Each row of a before or after table is a point. One or more steps were done to the points. Then noise was added and the rows were shuffled. The steps act on columns, c1 being the first. Write out the steps. A step turns or swaps two columns, mirrors them in a line or flattens them onto one, adds a multiple of one to another, or multiplies or shifts one. Angles are multiples of 10 degrees, from the lower column toward the higher: turns from -170 to 170, lines from 10 to 170 but not 90. Use the fewest steps. Two steps may share a column if one is a turn and the other turns, adds or multiplies; they go together, in the order done. Otherwise the lowest column goes first.
In the rows, zero is written as 128.

Before (8 x 2):
[[140 136]
 [ 89 158]
 [ 93 131]
 [ 12 154]
 [159  93]
 [155 183]
 [149 148]
 [105  79]]
After (8 x 2):
[[130 130]
 [101 141]
 [136 129]
 [128 132]
 [ 81 151]
 [163  96]
 [132 116]
 [ 28 181]]
Steps: flatten c1 and c2 onto the line at 150 degrees

Before (9 x 6):
[[109 150 156 106  86  99]
 [ 77  90 155 100  76 169]
 [147 108 213 102 127 128]
 [132 155 135 173 122 141]
 [173 133 122 146 132 154]
 [162 162 152 125 116 114]
 [176 142 172 141 177 114]
 [172  75 204 160  89 113]
 [121 138  93  93 206 125]]
After (9 x 6):
[[175 172 220 142 106 115]
 [162 112 185 125  98 114]
 [171 132 167 146 122 156]
 [172  99 247 159 187 113]
 [ 77  85 104 100 174 170]
 [133 120 140 172 104 143]
 [108  82 137 107 113 102]
 [122 203  86  94 104 125]
 [146 129 234 101 148 129]]
Steps: add 1 times c1 to c3; turn c2 and c5 by -100 degrees

Before (14 x 12):
[[120  99 120 120 132  74  90 214  99 137 144  99]
 [132 123 174 122 154  71 104  99 133 114 125 125]
 [121 139 176 160  98  90 164 187  52 183 180 158]
 [141 167 132 135 129  91 134 129  91 165 126  81]
 [159  89  96 117 129 161  52 105 182 117 111 129]
 [ 71  39 137 131  85 112 159 158 113 153 214 115]
 [ 85  96 169 184 102 143 119  79 124 139  87 127]
 [ 99 102  90  85 124 126 111 164 163  68 154 163]
 [107  78 166 100 129 154 145 192 174 143 154 120]
 [174 147 150 173 168 164 123 131 118  73 145  90]
 [177 119 135 134 110  94 179 177 137 112 128 117]
 [126  81 131 187 169 193 156  89  95 140 105 147]
 [ 72 101  86 189 134  85 106 114 151 151 160 101]
 [112  81  90  99  90 159 143  97 165 111 124 103]]
After (14 x 12):
[[ 74 181 108 115  84 119 224 145 139 178  59 156]
 [176 151 104 180 167 108 119 165 122  18 137 124]
 [ 83  80  94 173  99  87 146 123 105 148 134  81]
 [141 140  95 101 130 103  89 174 161 198 132 121]
 [120 179  27 111  94  81 123 106 173 243  92 194]
 [127  92  98 211 167 107 152  99 161 150  90  92]
 [118 132 111  78 136 105 171 169 162 147 157 206]
 [137 125  96  76 155 103 141 124  92 105 149 102]
 [159 102 197 150 131 153 185 125  96 104 187 106]
 [108 136 136 137 130 164 176 144  57 155  96 190]
 [114 107 187 138  86 170 166 149 114  90 103  95]
 [103 143 186 106 124 162 163  99 119   6 134 171]
 [174 125 130  98 110 107 122 147 113  96  77 176]
 [ 73 148 178 120 134  55 167 155 128 173 137 107]]
Steps: turn c2 and c11 by -70 degrees; turn c7 and c11 by -110 degrees; multiply c9 by 1.3; turn c3 and c9 by -140 degrees; turn c4 and c6 by -60 degrees; turn c8 and c12 by 80 degrees; multiply c10 by 2

Before (9 x 24):
[[ 84 127 147 172 141 199 118 155 233 148 101  91 135 129 136  92 161 157
  112 148 111 123 153 110]
 [108 137  82 148 148 146 153 125 121 139 101 140 121 114 103  41 117 145
  116 104 138  46 153 130]
 [ 21 128 123 121 131 120 115 117 129 137  97 148 114 159 114 122 157 100
  157  85 138 153 141 131]
 [ 96 136 148 124 147 144 113 113 116 124 103 143 126 143 157 120 165 112
  122  92 124 133  81 173]
 [119 125 138 146 117 128 106 123 113  57 135 136 154 122 140 121 147 111
  119  88 105 124 105 123]
 [107 126 137 132 120 141 105 135  96 138  98 136 128 106 133 134 144 100
  106 136  57 131 117 181]
 [110 126 103 144 126 122 189 113 172 132 241 151 131 111 154 144  14 155
  124  87 137 154  65 154]
 [104  97 126 157 125 154 131 133 106  84 155 152 112 129 124 140 136 119
  117 147 134 141 145 113]
 [107  81 101 117 119 161 110 152 123 142 106 142 128 106 153 118 157 149
  152  88 122 148 133 119]]
After (9 x 24):
[[108 135  81 105 144 148 112 123 155 133 195 136 118  94 200  44 116 145
  117 105 135 178 130 128]
 [110 126  99 154 127 118  58 118 147 135  65 145 131 217   5 128  17 161
  127  79 142 166 164 151]
 [107 124 135 131 120 142 165 135 128 147 128 136 127  92 104 132 144  99
  105 140  58 128 132 179]
 [105 138 151 113 137 141 145 116 131 121 138 140 136 112  27 126 167 108
  131  95 123 102 151 177]
 [ 79 128 143 149 148 199  54 153  49 147 146  96 133 106 152  82 161 156
  108 149 116 120 110 116]
 [118 130 140 140 122 131 153 121 124  63 124 137 150 130  79 105 141 109
  118  90 106 136 137 125]
 [108 100 125 161 116 157 148 137 148  87 113 150 116 146 153 125 136 123
  113 144 136 132 123 110]
 [ 17 134 127 123 133 122 130 116 119 140 136 142 110 117 164 130 153  93
  159  88 145  75 128 128]
 [107  76  98 119 121 159 146 150 123 136 108 138 130 103  97 131 159 153
  155  92 126 124 105 117]]
Steps: turn c4 and c16 by -30 degrees; turn c7 and c9 by 130 degrees; turn c11 and c14 by 60 degrees; turn c11 and c22 by 130 degrees; turn c15 and c23 by -140 degrees; multiply c15 by 2

Before (13 x 64):
[[141  99 161 117 135 148 134  53  45  93 100 109 164  88 149  93  69 179
   62  60  87  97  82 142  79 109  88 148 125 166  87 106  73 162  62 149
  118 131 170 136 135 171 120  97  64 113 181 201 124 221 119 163 125  65
  167 186 116 114 185 111 187 113 107 122]
 [175 113 131  83 123  88 140 118  52 109  70 170 132 141 124 131  58 101
  114 146 179  96 135 132 178  82 125  67 178 204 156 157 100  67 136 115
  146 168 124 148 120 205  84  83 178  95  93 144  74 146 222 193 174 137
  197 204 183 181 176 145 159 215  69  58]
 [149  65  65 161 179 112 122 126 163 191  90  77 113  86 105  97 181  99
  188  73 135 191 107 122 205 185 120 118 131  79  48 142 140  81 178  69
  164 167  74 134 177 204 135  75 180 228 103 114  70 200 203  70 185 176
   97 152  72 116  58  95 131 148 188  55]
 [218 195 102 110 171  60 166 138 172  69  71 199  94 143 156  57  87 193
   62 187 169 172 122 199 152  87 141 141 135 197 176  67 165 147 136  57
  123  91 183 120  91  74 100 198 167 151  50 138 113 135 229 188 110 143
  168 154  67 109  64 167 170 113 106  60]
 [224 202  70 178 110 155 171 119 136  92 123 101 111 163 167 132 144 193
   71 160 147 130 131 108 153 106 209 159 111  85 113  98 103 202 147 180
  131 149  96 129 144  73 123  67  91 158 101 168  80 141 113 117 174 101
  167  90 179 125 136 175 143 210 131 104]
 [131 164 127 173  75  92 163 139  62  89 148  96 222 145 175 157  57  86
   81 135 149  76 151 186  98  89 194 117 154 154 131  76 156 113 121 163
   81 151  75 143 197 150 121  84  75 110  95  74 109 133 184 191  67  51
  206 152  68 150  80  65  73 112 153 180]
 [147 157  57  96 137 147  51 164 131 102 101 177 161 131  69 178 128  66
  165 102 203 168 108 105  93 147 120 198  77 189 122 163  77 195  86  75
  112 196 136  45 110 186 128 191 163 171 169 111 127 133 116 125 154 176
  183 131 140  93  82 126 137 163  78 127]
 [188  81  69  58  87 164  96 165  69 195  85 154 163 161 145 172 115 106
   82 150 102 175  58 116 189  69 178  75 145 166 140 123  83  85 101 165
   83 135 158 102 124  95 108  99  87 116 180 139 176 213 114 127 177 149
  105 156 156 115  75  56  78 146 182 180]
 [144  67 144 160 152  66 162 169  81 128 176 175 114 120 178  61 142 201
  118 141  99 130  59 134 132 198 171 188 200 205  43 168 154 106  73 151
  153 133 125  84 167 149  68 129 114 133  93 111 147 152 191  81 141  61
  105  68 185 143 139 105 175 182 158 143]
 [130 130  35  58 176 108  74  47 133 169  68 194 149 157 114 162 177 112
   92  64  91 129 185  86 168  90 181 115 120 132 164 173  86 153 172  94
  134 209 160 145 169  83  45  63 132 120 184  87 126 177 150 137 107 179
  151 100  82 165 134  87 106  97 150  84]
 [149  99 159 121 173 163 147 130 119 105  81 190 160  84 147 107  83 102
  113  65 151  69 115 105 139 171 137 175 119  84 120  58  83 173 175  78
  211 221  99  71 117 150 158 139  90 110  63 181 138 143 205 160  68  97
  128  74 105 196 144 184 154  91 193 156]
 [179  97 169  85 174 105 176  91  94 182  80 132 112 131  55 103 164  83
  182 176 128  91  96  77 156 184 192  87 129 147  92  85 149 113 189 148
  138 179  80  87  90 126 153 132 138 120 101 140 161 107 182  65  87 143
  151 202  92 126 120 177 109 212 187 165]
 [168 180 114 149  67  89  68 184  53 176  82 142 134 155 126 164  77 158
  175 127 109 113 126 197  87 188 112 199 190 178 125  95 149 117 177 154
  133 192  67 135 175 180  44 127  52  99 185 155  77  97 131 156 117 120
  154  94  60 117 118 107  69 211 200 179]]
After (13 x 64):
[[155  66 141 161 154  70 166 180  80 132 171 170 121 121 148  67 144 201
  114 138 107 128  59 140 129 192 162 189 194 205  31 175 156 106  70 120
  160 131 134  87 164  91  73 131 119 134 114 108 151 146 188  79 143  62
  105  71 183 153 133 104 172 177 162 152]
 [143  98 173  81 176 105 180  98  92 177  60 143 123 128 107  99 165  76
  187 163 134  92 107  76 152 172 191  86 130 153  97 101 149 121 180 167
  142 179  76  88  89 209 142 135 130 122 156 134 162 118 184  60  84 143
  157 197  94 134 117 176 109 211 181 164]
 [140 160 126 174  82  94 166 142  73  89 153 103 130 149 158 160  61  93
   86 138 145  73 146 190 100  97 184 123 147 166 134  88 156 111 136 194
   85 156  76 141 195  88 129  94  70 102  99  76  97 128 183 192  63  53
  204 159  70 151  76  64  61 113 152 185]
 [122  94 162 114 168 159 154 129 117 107  82 185 138  75 152 104  79  99
  130  59 146  72 112 102 143 172 145 175 117  85 121  64  71 178 174  92
  213 219  84  74 119 118 155 141  86 118  81 178 134 147 212 163  76 103
  130  67 106 210 138 190 147  85 192 147]
 [209 207  63 178 107 142 170 123 134  98  84  96 134 158  81 121 135 192
   67 166 155 132 131 108 148 112 216 167 111  86 111 113 106 210 147 154
  133 148  93 137 150  75 131  56  86 157 202 174  82 151 119 117 171  85
  173  95 180 130 142 172 148 216 135  97]
 [167 194 106 119 172  65 174 146 170  69  35 192 131 153  79  67  83 190
   62 190 155 180 117 190 141  90 133 142 134 198 172  73 167 141 131  20
  114  90 186 119 107 101 100 200 153 142 140 140 121 129 228 177 112 135
  172 143  69 101  68 160 167 115 100  58]
 [140 119 123  80 124 104 135 123  52 106  59 174 134 126 203 134  53 117
  121 143 168  84 124 135 178  83 136  72 174 200 161 171 105  58 142 129
  148 171 120 152 106 155  80  78 172 101 129 149  77 134 232 193 176 134
  200 204 178 172 171 153 171 215  66  59]
 [ 99 131  37  48 177  99  64  46 136 166  65 197 133 158  87 161 176 115
   88  66  88 134 186  97 172  83 178 108 115 119 165 183  86 155 169 102
  135 208 158 151 173 137  46  66 132 125 201  95 112 168 144 137 102 182
  149 103  75 168 124  87 107  97 149  87]
 [139 181 120 154  67  84  71 187  49 175  67 136 134 155 184 166  82 160
  170 119 109 112 132 199  95 186 111 190 192 191 124 108 156 120 185 143
  129 195  70 138 173 140  40 122  55  92 221 161  73 102 132 156 125 128
  148  87  55 119 124 111  76 221 199 170]
 [157  79  55  61  87 161 105 165  67 188  74 170 126 163  94 174 112 113
   77 155 110 177  63 111 200  67 179  64 131 167 138 129  80  84 109 170
   92 145 145 104 125  99 102  95  95 112 238 141 183 219 116 123 173 154
  107 151 159 121  73  54  84 146 177 180]
 [121 108 160 111 144 133 134  56  50  96  92 106 118  94 176  84  65 185
   67  68  85  99  84 138  80 103  85 145 135 170  92 119  75 159  82 122
  105 126 174 124 129  99 125  89  75 115 197 200 121 230 117 170 125  69
  175 183 110 109 182 124 183 118 108 127]
 [131  54  68 160 183 109 109 125 166 194  87  74 132  82 194  96 170 103
  192  84 138 189 104 131 196 188 114 125 139  87  51 157 132  86 181  84
  157 165  86 135 180 163 129  74 175 234 122 127  56 203 214  61 174 174
   92 148  68 125  51  99 128 149 180  56]
 [134 156  58  99 133 146  44 157 128 103 103 185 126 139 176 176 140  65
  170 104 208 163 105 102 102 148 118 204  70 190 135 187  80 200  94  95
  113 195 138  46 112 191 132 182 169 182 181 115 129 131 117 115 148 162
  185 143 137  93  91 125 142 159  74 127]]
Steps: add 1 times c1 to c47; turn c1 and c11 by -30 degrees; flatten c13 and c35 onto the line at 80 degrees; turn c15 and c42 by -80 degrees; add -0.5 times c18 to c36; shift c32 by 10

Before (13 x 64):
[[151 165  88 153 178 108 148 126  67 204 145 108 160 136  88 120 103  84
  217  35 136  87  22 129  60 151 128 106 147 144 164 179 172 164 114 155
   94 110 145 160 132 128 122 139 131 158 150 106 171 190 184 151 115 193
   93  88 118 156 218 177 138 137 194 122]
 [176  83 121 158 137  28 137 162  94  97 141 150 111 151  79  77 139 101
  201 147 200  62 149 109  99 189 138 167  96 149 160  94 134  97  57 124
  155  89  45 141 170 172 119 179 129 154 159 145 107 142 187  96 139 188
  148  96 102  80 188 127  49  69  84  47]
 [121  89 106 102 183  76 163 187 122 207 130 101  40 185 116 151 115 104
  137 140 123 172 162  93 117 126 145 131 118 158 156 149 135 151 156 179
   38 132  56 104 139 173  81 107 103 144 126 171  63 185 178 142 155 151
  137  71  69  45 145 128 145  82  71 139]
 [184  97 169 142 157  99 210  82 122 141 109 107  66 180  97 103 117 149
  129  85 120  81  15 148  59 147 123 176 162 160  93 135 113 104 135 106
   73 151  28 106 117 179 126 153 153 110 123 121 141 133 190 207 145 100
  104  91 204 129 129 139 174 132 150  97]
 [122 117 139 132 110 141 184 123 174 118  58 106 167 145 176  95 101 120
  144 104 128 129 124 116 132 103  44 151 189 167  86 175 160 153 129 145
  133 125  71 116 134  75 122 138 138 159 151  96 110 179 151 154 147 185
  134 149 102 102 111 111 122 164 145 125]
 [156 121 121 172 122 124 120 176 140 137 125  65  89 145 135 101 150 121
   36  91 151  83 163 107 162 146 129 148 195 149 151  95  92  79 108 158
   79 133 155 158 123 125 113  90 138 129 148 129 120 139  57 187  75 143
  141 136 158 125 100 156  52 161 100 112]
 [177 111 207  92 217 147 105 118 109  63 131 158 123 114  81 150 162 139
  176  70 157 160  98 114 101 100  89 132 153  72 122 168  93 152 163  80
  151 133 169 102 170 123 101 145 149 103 127 102 143  92 125 202 111 200
  115 134 133 136  80 152 152 173 120 132]
 [ 59  82 114  87 131 165 204 131 103 110 129 132 156 104 109 113  68 106
  163 157 164 142  63 170 129 137 159 127 141 144  64 113 176 110 126  95
  134  97  74 155 109 102 128 113  88 140 105 205 174 201  43 118  91 130
  156  88 151 171  51 118  84 222 187 168]
 [150  93 131 128 125 152 122 147 102 132 140 202 142  85 142 128 161 124
  157  88 148  63 142  65 127 148 130 187  68 205 120 183 127 102 207  89
  131 145 108 129 116 164 115 134 132 127  86 160  98 183  71 166  97 110
  120 174 129  42 173 170 162 173 117 144]
 [154 126 129 146 181 141  71 202 112 121 152 140 108 124 125 107 126 125
  112 165 106 109 161 108 104 124 141  71 158 136 145 201 130 157 103 150
  110 106 123 129 138 126 130  88  48  82 141 189  66 137 123 120 133 181
  172  91 133 128 153 112 181 133  73  85]
 [131 109 164 157 110 116 120 126 134 100  77 119 118  64 182 133 147 165
  187 162  68 184 126 110 128 115 139 138 202 144  83 129 134 224 107  95
  107  82 105 189  91 150 157 111 175 176  98  89 131 141 104 178 164 128
  151 136  78 167  76 145  88 152 110 148]
 [189  34 170 129 157 179 102 120 186 162 112 169 125 155 144  97 160 142
  138 104 140 138 131 106 155 151 158 108 147 152  47 129 153 143 157  85
  154  96  74 116 128  81 154  52 140 145 101 102 156 137 126 105 170 154
  124  51 147 157 173 156 124 176 121 147]
 [130  89 100 126 133 150 142  83 249 111 184 144  99 124 124 161 149 104
  128 128  83 134  93 148 191 160 170 134 213 179 198 165 118 114 162 126
  144  63 107 119 122  87 152 143 146 121  78 121 157 180 119 148 118 128
  113  30 184 133 130 100 157  92 159 108]]
After (13 x 64):
[[181  98 173 140 158 100 210 157 126 141 113 109  65 178  94 140 121 155
  125  86 116  86  22 147  58 148 124 178 163 162  92 134 113 100 164 105
   74 155  26 119 147 176 124 158 157 153 120 118 142 137 190 209 142 100
  103  93 204 132 131 138 172 135 153 101]
 [149  93 128 125 126 152 125  65 100 132 140 200 144  82 141 123 158 122
  155  88 148  64 140  64 131 150 124 186  69 202 117 184 126 104 176  87
  130 145 107 129 135 166 115 136 133 129  88 160  96 183  71 162  99 108
  119 176 133  45 171 171 159 175 113 138]
 [124 116 140 133 109 143 185 125 170 116  54 105 163 147 171 152 103 121
  142 104 127 132 124 118 131 100  44 153 190 164  85 173 159 146 130 150
  138 126  71 161 138  77 118 136 137 120 155  98 114 180 150 152 145 185
  133 147 106 101 112 106 121 166 143 130]
 [131 111 168 155 106 118 119 146 134 103  76 120 116  63 181  97 148 165
  185 161  67 183 145 115 129 117 138 140 206 145  85 127 134 224 106  93
  109  82 103 137 147 152 155 110 172  47 101  90 133 143 107 178 162 129
  152 136  76 171  79 145  87 154 111 153]
 [156 120 122 171 122 129 122 102 142 135 126  65  90 146 135 144 147 120
   35  89 150  87 190 106 165 148 129 144 193 147 153  95  92  81  83 156
   80 129 151 114 144 129 110  88 139  97 149 132 124 138  55 186  71 142
  140 131 161 126 100 155  52 159  99 113]
 [174  84 120 154 134  31 135 148  97 101 145 151 108 153  77 197 138  98
  198 148 201  64 166 104 100 189 138 166  95 151 159  92 132  98  52 125
  154  90  42 145 126 172 118 180 127 103 159 144 107 145 186  97 138 185
  149  98 103  79 188 129  49  74  84  48]
 [147 165  84 152 178 110 145 139  72 203 145 108 161 138  90 138 101  86
  217  34 136  86  41 130  58 150 128 104 150 141 159 177 173 163 117 156
   90 112 145 135 132 133 122 133 133  85 150 107 172 187 186 148 120 193
   92  87 114 155 220 180 140 133 194 119]
 [188  31 172 129 156 177 100 115 181 165 111 168 127 157 141 150 160 146
  139 106 140 136 129 104 158 152 156 106 145 154  50 128 152 146 158  84
  155  97  72 144 146  77 151  52 141 129 102 104 156 134 130 105 173 154
  125  50 145 158 175 157 126 182 118 148]
 [156 121 131 148 180 141  70  86 115 120 153 140 110 120 126 154 129 123
  111 164 109 109 175 109 105 123 137  69 158 134 142 200 128 159  64 151
  113 106 124  84 126 126 131  88  45 149 139 189  68 136 124 121 137 179
  170  90 135 129 152 111 180 134  73  84]
 [122  93 105 100 184  75 158  60 120 207 130 104  40 184 116 117 113 102
  138 139 120 169 141  93 122 126 142 131 119 155 155 148 134 151 115 180
   37 131  55 155 112 166  81 107 101 137 126 167  61 181 177 144 155 154
  137  74  69  47 146 128 142  80  70 141]
 [129  84 102 128 137 150 138 139 246 112 182 143 103 125 123 100 146 103
  129 132  86 131  95 146 190 158 164 138 212 176 199 165 119 116 183 126
  142  59 111 128 115  82 148 142 141 142  78 119 157 181 120 146 116 130
  111  33 184 130 129  97 156  94 160 103]
 [180 110 208  93 216 147 104 113 112  65 131 158 122 114  80 135 166 136
  176  70 155 158  72 115 102 103  91 131 154  72 118 168  96 154 159  80
  153 135 167 119  91 120 102 147 148 162 133 102 143  95 124 202 113 201
  118 129 130 140  78 154 150 173 121 134]
 [ 53  83 118  88 127 164 204 126 101 106 126 134 156 103 107 131  70 106
  161 157 165 144  33 173 129 136 155 130 139 151  70 111 176 110 125  96
  134  99  70 127 144  96 125 116  91  97 100 205 175 199  45 121  93 132
  154  85 155 169  50 118  85 225 186 167]]
Steps: add 0.7 times c4 to c23; mirror c8 and c35 in the line at 110 degrees; turn c16 and c41 by -140 degrees; multiply c41 by 0.7; turn c40 and c46 by -120 degrees

Before (12 x 64):
[[140 121 132 127 133 116 134 179 156 147 128 157 131  57 163 146 128 145
  134 151 126 113 131 101 155 120 114 120 136  64 126 130 135 121 119 155
  149 124 139 165 154  95 132 130 136 153 143 134  85 135 126 109 144  61
  133 136 130 136 127 128 149 110  94 149]
 [104 131 130 129 125 120 135 147 115 141 144 134 125 138 139 138 113 144
  139 131 130 106 104 111 135 131 127 121 134 155 138  78 122 121 123 131
  121 113 144 131 135 152 139 120 102 125 158 105 110 108 127 132 136 135
  129  95 122 123 116 114 125 153 138 180]
 [149 123  92 126  12 127 138 114 158 133 124 133 125 125 139 128 126 150
  113  84 138 136 127 101 132 137 159 114 144 119 125 121  84 138 136 131
   59 114 143 137 122 115 132 131 130 190 132 132  99 110 112 113 128 144
  137  82 133 112 145 120 145 128 113 144]
 [137 118 121 145 125 134 187 118 156 126 123 137 137 147 156 120 131 142
  135 142 136 118 135 116 117 123 129 170 144 132 118 129 119 198 129 127
  131 104 113  42 143  99 133 124 131 124 114 112 155 123 114 117 151 107
  137 109 152 143 120 188 142 117 116 136]
 [ 89 139 140 134 123 152 128 117 149 142 149 153 139 143 103 134 127 142
   51 125  33 126  79 190 117 128 139 122 147 146 141  63 130 127 116 164
  139 123 145 131 140 150 148 124 122 116 160 106 183 114 119 123 146  92
  139 136 140 100 132 113 135  95  93 128]
 [142 128 133 126 129 121 145 150 118 121 119 134 125 114  82 132 110 145
  114 145  99 121 135 176 130 125 130 112 143 151 124 130 134 120 192 136
  143 102  64 162 142  49 118 123 144 135 114 116  85 110 129 208 116 138
  119 128 120  93 190 113 135 137 138 173]
 [143 123  98 143 123 115 130 114 160 145 152 185 119 125 155 144 139 108
   70 132 136 135 101 111 128 164 147 123 108 138 135 131 125 138 118 164
  141 132 138 130 109 134  57 121  98 118 147 127  87 141 125 114 152 120
  110 111 118 105 162 110  98 154 129 131]
 [138 142 135 141 112 154 176 134 162 117 155 133 137 145 149  78 125 109
  143 111 132 134 123 149 122 147 121 145 147 124 121 130 107 134 119 135
  149 101 140 144 156 109 150 132 152 118 122 161  83 196 136 111 143 135
  123 117 117 118 146 126 134 114  84 150]
 [132 134 103 167 113 196 135 113 131 140 138 129 126 142 130 142 124 126
  122 141 123  91 106 123 127 128 119 143 143 112 123 112 125 143 123 131
  105 127 141 154 114 137  88 114 147 131 126 115  96 123 128 131 145 145
  124 138 130 121 139 115 146 150 134 144]
 [107 135  97 153 121 136 150 120 143 100 120 147 151 145 133  88  96 128
  142 127 134  99  94 102 126 135 110 115 131 136 124 125  96 130 202 179
  121 118 145 137 138 150 153 125 154 121 145 107 128 118 114 122 151 105
  130 115 145 142 120 120 146 137  90 165]
 [107 135 150 138 121 120 152 138 162 108 148 126 119 116 136 137 132 131
  127 137  55 125  94 117 142 142 119 129 140 130 153 124 140 116 133 134
  120 107 110 154   7 147 147 118 145 170 171 113  88 117 125 107  87 135
  139 129 135 130 120 119 130 143 127 139]
 [148 129 111 133  74 118 151 125 108 112 135 126 123 126 154 136 129 131
  125 134 140 134 131 102 118 125 117 122 145 151 117 119 135 107 115 132
  147 128 125 148 145 106 153 126 143 136 133 137 114 114 127 124 142 138
  115 133 130 143 140 111  64 130 126 124]]
After (12 x 64):
[[143 129  88 128   9 126 140 118 105 136 117 132 128 119 133 130 126 153
  112  86 141 135 114 151 131 136 156 115 146 119 126 121  87 138 139 128
   64 117 143 140 122 113 130 130 131 191 133 142 102 111 133 103 144 144
  137 126 130 113 147 121 145 131 114 143]
 [108 131 100 154 118 136 146 116 113  99 147 147 154 142 131  87  94 130
  140 127 135  96 129 164 125 133 111 120 130 134 121 128  97 130 205 180
  123 119 138 137 132 150 148 126 154 118 143 117 126 117 165 102 139 102
  132 129 145 143 116 122 145 141  88 163]
 [134 135 102 171 115 194 134 121 137 141 142 133 124 143 132 139 127 131
  122 141 124  95 139 139 133 126 121 143 149 115 126 111 127 139 122 132
  107 126 142 158 113 134 108 117 147 134 125 116  92 125 153 158 144 146
  121 129 132 121 137 119 147 150 135 147]
 [137 119 133 123 131 121 130 177 108 147 136 157 138  58 155 144 126 141
  132 150 126 117 123 153 153 118 115 119 137  66 124 138 133 117 122 154
  149 125 137 163 158  92 108 126 135 149 146 143  83 134 130 120 152  65
  136 132 132 135 123 121 148 116  94 147]
 [150 123 112 133  79 121 154 120 151 109 148 127 120 125 159 135 124 135
  122 134 139 137 126 151 117 128 119 119 144 144 114 121 139 111 112 132
  148 130 122 146 148 106 148 129 143 136 134 144 114 117 127  94 121 138
  111 124 127 145 139 114  63 130 125 123]
 [146 124  98 142 124 114 129 112 126 146 135 186 121 121 155 146 140 112
   73 131 136 141 134 144 126 162 147 126 109 133 136 135 123 132 123 164
  140 135 141 136 111 137  61 119 100 119 150 134  89 143 158 185 173 121
  108 129 117 102 163 111  96 151 132 134]
 [140 122 120 143 122 131 188 119 101 125 140 134 136 146 154 119 131 143
  130 144 134 118 112 138 118 123 128 169 148 131 115 129 120 200 125 130
  131 106 111  43 146 103 133 123 131 127 117 119 152 122 120 113 153 107
  136 129 150 143 121 184 142 119 116 133]
 [ 89 132 140 133 121 149 126 113 129 138 135 155 140 149 101 138 128 141
   54 129  34 127 141  73 116 125 138 122 146 143 139  62 136 125 114 167
  133 119 146 136 143 157 148 123 120 119 159  85 183 115 179 102 163  88
  136 130 138  99 134 113 137  91  96 131]
 [138 125 132 127 129 125 145 152 124 119 117 134 129 112  78 131 112 147
  113 145  97 125 123  87 127 122 133 113 145 151 123 127 137 126 189 136
  142 104  66 158 143  49 198 121 143 137 114  99  82 110 121 172 114 138
  124 121 118  93 189 114 134 142 141 171]
 [139 141 132 142 110 154 176 137 129 120 128 129 134 149 151  78 125 110
  139 114 135 130 139 101 125 146 120 145 151 131 116 132 112 135 121 131
  145 104 143 137 162 106  84 130 150 113 119 154  82 199 131 156 173 134
  122 127 114 118 146 127 132 109  83 148]
 [ 99 127 132 127 123 123 135 144 145 137 132 135 123 141 138 135 115 141
  137 129 129 103 136 156 137 131 129 118 133 153 138  80 119 120 123 132
  127 114 140 132 131 154 154 118 105 132 157 110 109 110 147 106 134 132
  125 124 121 121 114 111 123 150 136 184]
 [106 134 153 135 122 121 149 137 120 109  77 125 115 112 136 133 134 130
  121 139  54 126 132 142 146 143 120 139 139 137 156 126 135 118 133 133
  118 112 113 153   9 141 130 121 147 168 173 119  85 118 163  95 151 136
  140 127 137 132 118 119 131 142 129 137]]
Steps: turn c9 and c11 by -130 degrees; turn c11 and c53 by -70 degrees; turn c23 and c51 by -110 degrees; mirror c24 and c48 in the line at 100 degrees; add -1 times c50 to c43; turn c43 and c52 by -50 degrees; multiply c56 by 0
